Every row gives one point. Each copy is the shape, with its points in the same order, stretched, turned, moved and blurred by noise. Is it also mirrored, or only turned?
In the rows, zero is written as 128.

Shape (6 x 2):
[[ 93 126]
 [141 131]
 [ 89 163]
 [188 133]
 [143 126]
 [116  91]]
Copy 1:
[[168 152]
 [122 103]
 [141 169]
 [ 83  51]
 [129  99]
 [176 116]]
Copy 1 is: mirrored
Copy 2, 6 rows:
[[141 153]
 [106 130]
 [118 181]
 [ 71 108]
 [109 126]
 [144 119]]
Copy 2 is: mirrored

Shape (10 x 4):
[[142 101 143 111]
 [136 102 109 121]
 [ 57  92 128 103]
 [106 142 109 103]
 [138 168 127 124]
 [118 236 181 163]
 [132 106 113 114]
 [139  96 123 100]
 [142 123 117 104]
 [136 106 106 142]]
Copy 1, 10 rows:
[[ 85 110 137 107]
 [108 112 117 131]
 [ 97 176  62  86]
 [131 124  91 106]
 [151 110 132 111]
 [208 152 174  73]
 [103 111 103 128]
 [ 88 105 114 115]
 [113  99 119 118]
 [106 115 117 143]]
Copy 1 is: only turned
Copy 2 (10 x 4):
[[136 144 111 119]
 [137 109 110 136]
 [ 92  98  77  59]
 [122  96 150  93]
 [122 127 183 125]
 [ 48 183 249 111]
 [139 111 115 125]
 [147 121 105 117]
 [142 116 136 118]
 [125 110 112 155]]
Copy 2 is: mirrored
Copy 3, 10 rows:
[[112  98 121 149]
 [138 122 125 153]
 [ 95 126  68 177]
 [135 112  81 131]
 [131 110 102  99]
 [ 91 119  87  34]
 [134 115 116 152]
 [127 100 116 161]
 [137 101 109 138]
 [141 139 140 146]]
Copy 3 is: only turned
Copy 4, 10 rows:
[[143 119 142 107]
 [136 114 123  99]
 [221 124  90 158]
 [147 154 104 133]
 [100 141 128 142]
 [ 69 135 150 217]
 [145 124 114 104]
 [152 128 124  99]
 [136 133 119  96]
 [123  93 119 104]]
Copy 4 is: mirrored

Shape, 11 rows:
[[ 97 126 122 145 120 113]
 [115 153 155 122 129 136]
 [141 147 113 102 123 145]
 [119 144 120  92 110  62]
 [147 152 115 163 135  69]
 [150 150 123  72 161 156]
 [201 119 118 112 134 118]
 [143 153 188 122 145 157]
 [116 102 132 119 150 147]
 [166  95 119 125 126 152]
 [ 85 106 116 180  26 138]]
Copy 1 (11 x 6):
[[101 102 103 108 145 143]
 [124  97 117  86 110 163]
 [124 145 120  93 105 150]
 [ 78 126  83 103  72  87]
 [115 120 105  66 136  63]
 [117 140 158  73  77 154]
 [150 152 156 112  85  92]
 [150  86 151  78  88 171]
 [107 106 168 118 128 169]
 [149 135 162 144 122 154]
 [160 108  40 179 176 189]]
Copy 1 is: mirrored
Copy 2, 11 rows:
[[111 105 131 149 153 121]
 [119 126  88 122 143 123]
 [126 148 128 104 118 100]
 [ 72 103 119 136  85  83]
 [113  96 122 181  94  79]
 [148 131 101  69 115  94]
 [156 128 135 122  65 101]
 [147 131  45 123 135 125]
 [146 109 130  97 156 128]
 [167 137 144 114 117 134]
 [ 90 164 156 191 183 162]]
Copy 2 is: mirrored

Shape (14 x 8):
[[171 131 134  92 131 156 151 114]
 [ 98 129 145 154 166 119 159 138]
 [ 93 115 115 149 103 138  97 114]
 [104 132 150 166 156 151 144  93]
 [224 102 151 156 136  97 111 130]
 [121  97 152 160 161 163 134 128]
 [180 108 106  64 111 166  50 111]
 [165 125  74 139 163 144 154 132]
 [104 124 157 158 161 112 147 127]
 [ 94 121 139  96 163 150 135 130]
 [ 92  90 131 151 140 161 130 141]
 [ 91  94 130 110 140 151 161 108]
 [103 173 145 145 148 103 148 125]
 [143 249 127 137  59 160 154 138]]
Copy 1, 14 rows:
[[146 109 130 118 135 152 132 164]
 [ 92 128 138 114 137 122  98 116]
 [132 164 152 158 124 100 146 124]
 [141 137 129 129 123 114  95 122]
 [129 118  70  76 132 104 171 175]
 [122 108 109 131 120 121 114 102]
 [147 153  95 155 133 183 177 164]
 [101 129 119 112  91 154 102 182]
 [108 132 129  99 129 111 114 112]
 [105 129 138 130 148 160 115 112]
 [110 123 133 153 115 120 138  99]
 [133 134 164 126 126 139 136  98]
 [107 141 149 107 153 112  91 142]
 [150 124 195 178 154  86  87 230]]
Copy 1 is: mirrored
Copy 2 (14 x 8):
[[140 138 176 142 177 147 158 135]
 [114 138 107 168 161  99 122  83]
 [128 123 135 134  71 116 108 118]
 [137 112 146 189 142 125 109  82]
 [123  55  94 161 166 171 192 153]
 [ 96 136 135 183 142 161 129  95]
 [127 118 193  63 120 204 143 151]
 [174 185 136 147 157 146 166  79]
 [111 112 106 170 156 103 123  94]
 [ 99 163 163 118 160 132 116  94]
 [ 90 166 131 154 109 146 117 100]
 [ 99 167 176 142 126 119 144  84]
 [153 114 111 148 164  70 101 109]
 [228 144 131 166 149  55  66 205]]
Copy 2 is: only turned

Shape (17 x 11):
[[114 168 145  78 104  98 130  84 134 146  92]
 [ 85  91  82  77 113 172 141 132 127 109 135]
 [ 90 178 167  92 107 157 144 116  88  96 152]
 [118 114  94 166 139 128 112 170 115 119 153]
 [ 98  83 141 169  66 122 115 167 142 172 157]
 [137  88  92 152  79 147  84 148 133 122 100]
 [126 133 154  86 128 137 142 177 112 158  98]
 [ 85 131 114 131 125 165 111 127 171  96 141]
 [151 140 108 158  81 164 145 121 151 145 123]
 [160 140 165 124 121 142  97 116  90 146 108]
 [131 100 115 134 155 107 109 137  91 140  78]
 [ 92  99 110 148 115 153 123  98  82 106  77]
 [133  99 157  77 159  98 152 181 151  92 167]
 [ 83 125 146 166 155  89  98 105 175  92 124]
 [124 178 135 170 141 180 109 165 165 134 172]
 [154 153 144  98 129 137 150 142 128 149 127]
 [157 136 158 135 128 141 104 112 142 145 149]]
Copy 1 (17 x 11):
[[123 122 132 137 176 103 163  93 154  78 121]
 [100  92 117 133 160 116 187 178 116 119 173]
 [121 125 205 144 176  73 181 149 101 116 127]
 [109 115 122 145 157 132  97 149  91 182 161]
 [ 94 109 166 173  68  98 108 105 160 150 203]
 [ 68 138 109 132 110 137 161 103 120 140 187]
 [111 100 140 174  91 134 127 157 108 139  90]
 [ 97 109 157 113 201 144 180 143 150 143 161]
 [139 132 150 121  99 137 182  95 130 145 183]
 [105 140 139 108  91 100 139 109 101 133 115]
 [ 89  91  85 141 135 130  83 121  84 130 130]
 [ 73  75 131 129 161 101 149 102  75 123 172]
 [128 134 149 145 157 164  71 211 132  96 129]
 [ 88  99 163 112 240 143  94 101 160 118 165]
 [132 138 182 122 141 149 169 141 134 217 118]
 [147 139 146 129 107 133 136 148 117 128 108]
 [128 150 152  89 111 124 136 120 140 131 145]]
Copy 1 is: only turned
Copy 2, 17 rows:
[[153 114 164 115 155 154  66 113 191 124  98]
 [152  76  76 132 127 207  89 144 112  84 126]
 [113 125 144 107 136 223 138 191 166  70 118]
 [ 87 125  59 143 106 106 159 126 100 103 118]
 [ 90 125 108 102  45 146 123  97  68 161 117]
 [112 154  80 144 112 133  79 142 106 174 112]
 [170 134 146 121 116 156  93 137  81  78 125]
 [ 85 117  89 185  97 179  91 125 160  88 115]
 [134 166 106 169 149 174 115 101 116 163 114]
 [111 156 156 127 153 138 114 170 131 149 164]
 [138  85 106 131 145  83 112 144 111 137 118]
 [117  66 102 162 160 164 116 178 117 176  90]
 [176 117 104 112  59 128 139 147 161  24 166]
 [ 72  76 115 186  70 105 116 120 211 109  99]
 [ 60 189 105 207 105 158 148 104 112  71 136]
 [159 157 141 136 149 152 119 128 118  88 145]
 [101 150 145 151 125 135 113 121 150 125 178]]
Copy 2 is: mirrored
Copy 3, 17 rows:
[[109  59 127 181 133  96 135 121 123 142  87]
 [129 106 140 132 142 157 148  54 185 130 129]
 [ 97  84 174 144 166 111 110  65 126 114 116]
 [140 183 130 107 116 156 136 126 129 125 146]
 [170 163 130  90  96 147 230 127 108  78 181]
 [178 171  91 133 105 193 161  90 130  87 137]
 [151 122 166 171 154 143 168 155 121 141 121]
 [147 115 137 144 126 134 110  78 170 110 167]
 [175 147 120 115 132 118 159  90 131  94  98]
 [150 134 105 153 171 131 145 106  89 109 117]
 [120 176 102 171 126 158 164 148 116 126 117]
 [ 98 185 108 169 130 151 157  64 137  86 117]
 [119  85 158 114 163 154 128 184 149 137 143]
 [103 139 117 169  87 119 120 159 150  95 172]
 [190 141 159 121 142 107 106 112 127 130 171]
 [147  99 140 137 165 115 143 144 118 143 101]
 [158 113 103 122 162 105 140 112 119 115 133]]
Copy 3 is: only turned

Shape:
[[138  86  95 112 138 167 131  71 157 116  92 180]
 [ 98 167  99 135  88 169 128  83 167  79 167 170]
 [107 112 108 127  85 104 145 106 147 110  99 145]
 [172 103 127 144 149 116 155 116 187 159  90 120]
 [125 158 170 129 108 121 167 147 129 145 109 148]
 [ 90 167 115 136 110 116 127  95 137  68 114 180]
 [105 126 112 157 146 157 151 117 134 145 134 118]
 [179 166 167 109 116 142 120 143 168  71 145 183]
 [152  92 128 126 163 114  91 127 115 113  91 132]
 [165 156  93 120 142  88 133 164 107 147 168 188]
 [102 109  86 170 128 115 175 111 117 122 157 181]
 [153 112 103 108 105 138 161 144 147 126 147 117]
 [143 119  74 122  79 170 122 169 146 111 120 161]
 [ 95  88 162 112  74  92  97 131 161 119 155 132]
 [129 120 166 109 101 144 182 147 151 147 115 124]
 [176 131  92 151  77 154 104 126 121 124 120 112]]
Copy 1:
[[136 104 105 148 159  52 125  84 136 184  94 145]
 [145  59 130 101 155 137 179 107 150 188  92 136]
 [145 114 140 107 111  97 142 107 111 140 119 137]
 [144 134  88 129 117  79 136 149 109 106 101 157]
 [125 112 110 113  89 103 128 162  94 135 147 113]
 [134  91 126  74 104 111 130 109 143 185  79 109]
 [137 124 118 143 164 123 107 114 144 123 115 116]
 [115  94 102  91  79  98 184 161 150 182 139 174]
 [104 159 128 136  93  60 103 109 158 137 129 137]
 [ 89  70  82  63 133 115 163 116 155  86 168 126]
 [147  79 117  72 199 109 115  93 155 114 119 104]
 [129 120 121 125 155 120 167 104 122 111 171 183]
 [123 131 117 126 162 107 185  72 133 159 166 140]
 [155  94 171 123  50  95 164 134 129 127 163 158]
 [147 123 118 148 112 103 134 152  87 136 168 157]
 [ 95 145 153 125 152 109 177 117 124 123 142 138]]
Copy 1 is: mirrored
Copy 2, 16 rows:
[[142 140 119 208  68 159 108 135 121 140 149 204]
 [157  90 101 104  58 133  71 104 155 126 187 127]
 [123 170  98 154 110 167 113 153 151 113 116 149]
 [175 183 166 138 129 184 148 166 125 133 112 170]
 [ 93 138 126  98 135 120 118 186 153 154 124 123]
 [139 130  46 110  79 163  80 138 108 137 141 136]
 [132 129 121 146 128 141 159 135 114 141 174 140]
 [194 128 129  69  67  83  73 129 170 161 118 123]
 [173 157  91 173 133 141 158 139  99 136  90 166]
 [101 159 128  39 151 102  80 107  92 100 101 174]
 [101 189  98 131 102 133 110 130  94  95 148 138]
 [137 161 155 141 144 127 119  93 165 123 127 152]
 [154 157 114 127 121  95  98 102 197 123 179 195]
 [123 149 143 122  88 121 149 142 214  90  75  94]
 [ 97 149 158 145 126 121 134 166 193 165 134 126]
 [194 124 135 147 158 119 106 120 155 105 149 158]]
Copy 2 is: only turned
Copy 3, 16 rows:
[[ 72 106 155 125  90 121 101 112  99  87  75 192]
 [139  81 125  88  41 143  75 125 194  85  81 142]
 [113 138 118  90 131 175 151 150 134 125  89 184]
 [ 86 108 101 110 163 127 137 131  63 103 167 137]
 [133 125  82  85 163 108 129 204 117 120 102 102]
 [108 107 134  75  88 149 133 133 174 149  66 173]
 [125 105  91 112 131  98 115 111 146  85 127 131]
 [126  94 160 113  69 134 129 157 102 140 105  63]
 [ 94 155 150 141 139 123 169  95  66 177 125 137]
 [211 114 119  98 145  95 143 112  54 125 102 134]
 [133 105  82 100 118 129 177  94 140  74  67 196]
 [162 118 153 141 144 126 134 148 104  91 125 111]
 [170 166 162  79 121 148 134 122 115  65  80 121]
 [126 153  89 135  81 245 126 166 119 154 105 114]
 [124 121 106 113 152 121 118 211 115  93 117  96]
 [173 179 131 115 107 110 155 142 112 111 167 121]]
Copy 3 is: mirrored

Shape (16 x 12):
[[136 145  68 198 126 120 102 161 133 122 126  64]
 [ 52  73 120  99 122 133 124  96 117 158 164 111]
 [116 129 109  94 125 159 139  70 128 127 100 172]
 [132 109 114 101  89 165 120 109 138 128 148 168]
 [130 110 119 149 116 118 155 190 100  94 107  77]
 [122 148 106 156 134 130 118 167 150 139  99 111]
 [118 122 118 206 136 102 130 156  96 133 147 105]
 [104  97  95 126 141 163 151 146 131 189 147 145]
 [ 68 101 106 105 174  97 107 151 133 166 161 158]
 [161 134 120  81 143 159  85 111 143 168 142 132]
 [154 105 110  81 175 151 142  77 128 151 150 135]
 [ 97 148 138 178 159 158 114 188 104 121 139 106]
 [132 107 117 186 106 104 107 170 113 126 118 122]
 [133 146 104 155 116 126 116 157  67 155  95 100]
 [118 142  84  63 109 151 144 102 117 128 171 171]
 [128  94  74  87 155 180  97 110 113 131 130 167]]
Copy 1, 16 rows:
[[196 175  70 176 160 152 136 160 170  72  79 159]
 [ 78  90  89 167 203  86 157 114 194 167  98 125]
 [143 138 155 117 105 139 169 117 151 171 167 111]
 [145  94 135 129 107 128 145 106 173 127 136 149]
 [135 146  52 154 147 151 176 110 124 112  59 129]
 [163 162 128 122 151 144 139 135 128  99  76 147]
 [155 129  55 175 193 146 102 133 147 111  97 123]
 [166 115 143  92 205 118 150 104 159 142 101 109]
 [121  98 102 106 199  68  81 140 157 153  80 122]
 [159 119 189 135 117  97 107 115 158 113  95 107]
 [167 116 156 123 131  92 136 126 156 137 151  58]
 [137 135  74 125 203 165  98 149 171 119  38 104]
 [158 113  74 172 149 143 114 120 124 113  88 161]
 [150 173 103 172 158 152 145  85 132 161  70 112]
 [136 137 121 101 110 106 154  96 195 136 144 122]
 [188 108 128 103 123 121 134 144 190 184 122  95]]
Copy 1 is: mirrored
Copy 2 (16 x 12):
[[110 111 117 166 186  53 181  94 129  87 152 132]
 [101 138 182 155 186 138 115 121 160 120 159  62]
 [144 136 165 137 109 136  97 120 162 143  92 155]
 [ 97 144 159 120 122 156 141 145 196 120 120 166]
 [102 156 130 126 124  65 123 127  94 100 174 105]
 [111 107 125 153 136 115 144  90 111 108 115 146]
 [ 93 152 134 162 160  81 191 134 118  98 105  97]
 [ 98 142 149 178 158 170 144 125 119 129 149 142]
 [ 71 139 155 143 186 160 120 104 114 157 102  89]
 [133 140  81  98 168 156 144 146 179 144 116 179]
 [163 149 116 107 171 137 131 161 144 184 144 159]
 [ 78 173  90 166 125 112 174  85 119 115 122  93]
 [ 92 143 155 125 148  95 170 127 133  75  92 125]
 [109 172 100 160 138  79 125 133 130  79 100 119]
 [ 75 152 137 153 125 144 102 156 185 164 140 152]
 [122 181 145 117 162 137 107 102 168 148 126 155]]
Copy 2 is: only turned

Shape:
[[172 134 149 128 136 148 176  90 141 134  94  79]
 [146 115 143 156 118 134 162 110 131  79  91  99]
 [154 169  87 197 116 108 189 114  65 118 135  92]
 [128 117 144 162 120 120  90 144 148 110 178  98]
 [140 144 112 130  80  73 175  81 144 117 147 152]
 [166 146 104 142 137 106 115 114  89 139 116 166]
 [161 124  96 145  92 146 172  99 141 104 118 119]
 [143 146  96 126 140 129 141 108  99  98 182 149]
 [119 172 110 152 132 141 128 134 122 104 104 105]
 [ 98 101 126  84 111 121  79 139 159 133 150  97]
 [ 98 102 149  73 138  81 113 132 143 117 164 149]
 [117 101 110  98 119  94  56 135 112  91 163  97]
 [184 139 106 144 150 122 181 156 140 117  96 104]
 [124  93 102 148 152 132 150  91 161 125  93 100]
 [121 127 116  99 130  84  84  91 173  92 155 108]]
Copy 1, 15 rows:
[[118  92 110 137 106 171 117 170  90 143 137 175]
 [122 104 117 161 122 140 145 123 124 161  97 170]
 [179 183 151 120  99 113 137 163 186 155  94 215]
 [128 162 106 105 163 136 155 102 154 100  71  82]
 [196 163 134 172 119 160  90 121 146 145 127 149]
 [160 171  98 131 131 103  97 141 173 117 164 162]
 [142 154 135 152 141 138 113 129 115 169 109 184]
 [149 175 125 118 129 108  85 121 174  83  95 157]
 [132 130 135  85 123  87 157 102 159 179 102 169]
 [ 90 179 124  98 140 157 134  72 131 113 122  70]
 [121 149 124 145 107 161  96  81 149  49 148  67]
 [104 213  87 100 143 148 126  52 176  94 106 102]
 [138 126 137 125 135 126 140 139 116 111 157 202]
 [ 94 103 147 158 155 161 122 134 144 178 153 163]
 [125 142  89 121 159 182 105  62 158 140 120 120]]
Copy 1 is: mirrored
Copy 2, 15 rows:
[[159 155  55 120 139 154 136 152 157 137 149 159]
 [139 146 106 139 130 132 170 150 167 110 119 152]
 [137 109  41 127 109 163 138  80 119 150  57 216]
 [ 75 165 188 110  97 146 125 103 125 108 127 170]
 [153 183 101 133 132  88 151  65 134 167  81 199]
 [178 113 118 133 130 141 111 113 103 150 101 149]
 [162 168  80 144 100 113 140 120 144 127  83 161]
 [110 114 118 180 108 101  81  88 120 141  65 186]
 [147 109 116 135  96 144 128 150 145 150 115 177]
 [122 155 187 140  91 134 112  86 152 127 168 159]
 [107 129 176 164 136  88 121  75 145 129 157 165]
 [115 135 218 162 103 154  97  47 150 114 128 182]
 [183 125  64 112 116 137 136 132 129  90 128 173]
 [140 128 106  90 103 131 121 137 169 118 130 124]
 [125 166 205 120 117 122  90  77 165 141 126 190]]
Copy 2 is: only turned
Copy 3, 15 rows:
[[122 132 103  92 151 161 124 142 111  52 150  86]
 [122  86  93 112 124 158 107 116  89  83 140 101]
 [ 61 120 106 171 177  52 126 101  94  93 117  80]
 [131 140  77 146 156 141  93  95 173 172 169 103]
 [ 84 136  89 101 112 123 127 106 101 137  86 106]
 [ 76 122 124 123 165  50 140 144 119 133 115 138]
 [108 121  84  96 129 131 124 101  90 107 154  71]
 [ 89 140  92 134 138  61 150  97 163 149 144  96]
 [110 103 149 135 165  98 114 107 114 109 131  94]
 [199 170 101 111 133 164 121 117 158 148 149 115]
 [161 148  98 114  94 143 136 139 166 159 106 134]
 [194 149  67 132 149 123 133  99 166 152 138 131]
 [118  96  99 106 156 113 127 151  99  89 135  33]
 [144 135  94  85 124 105  89 136 116  86 162  68]
 [167 151  74  87 137 133 110  98 172 141 129 102]]
Copy 3 is: mirrored
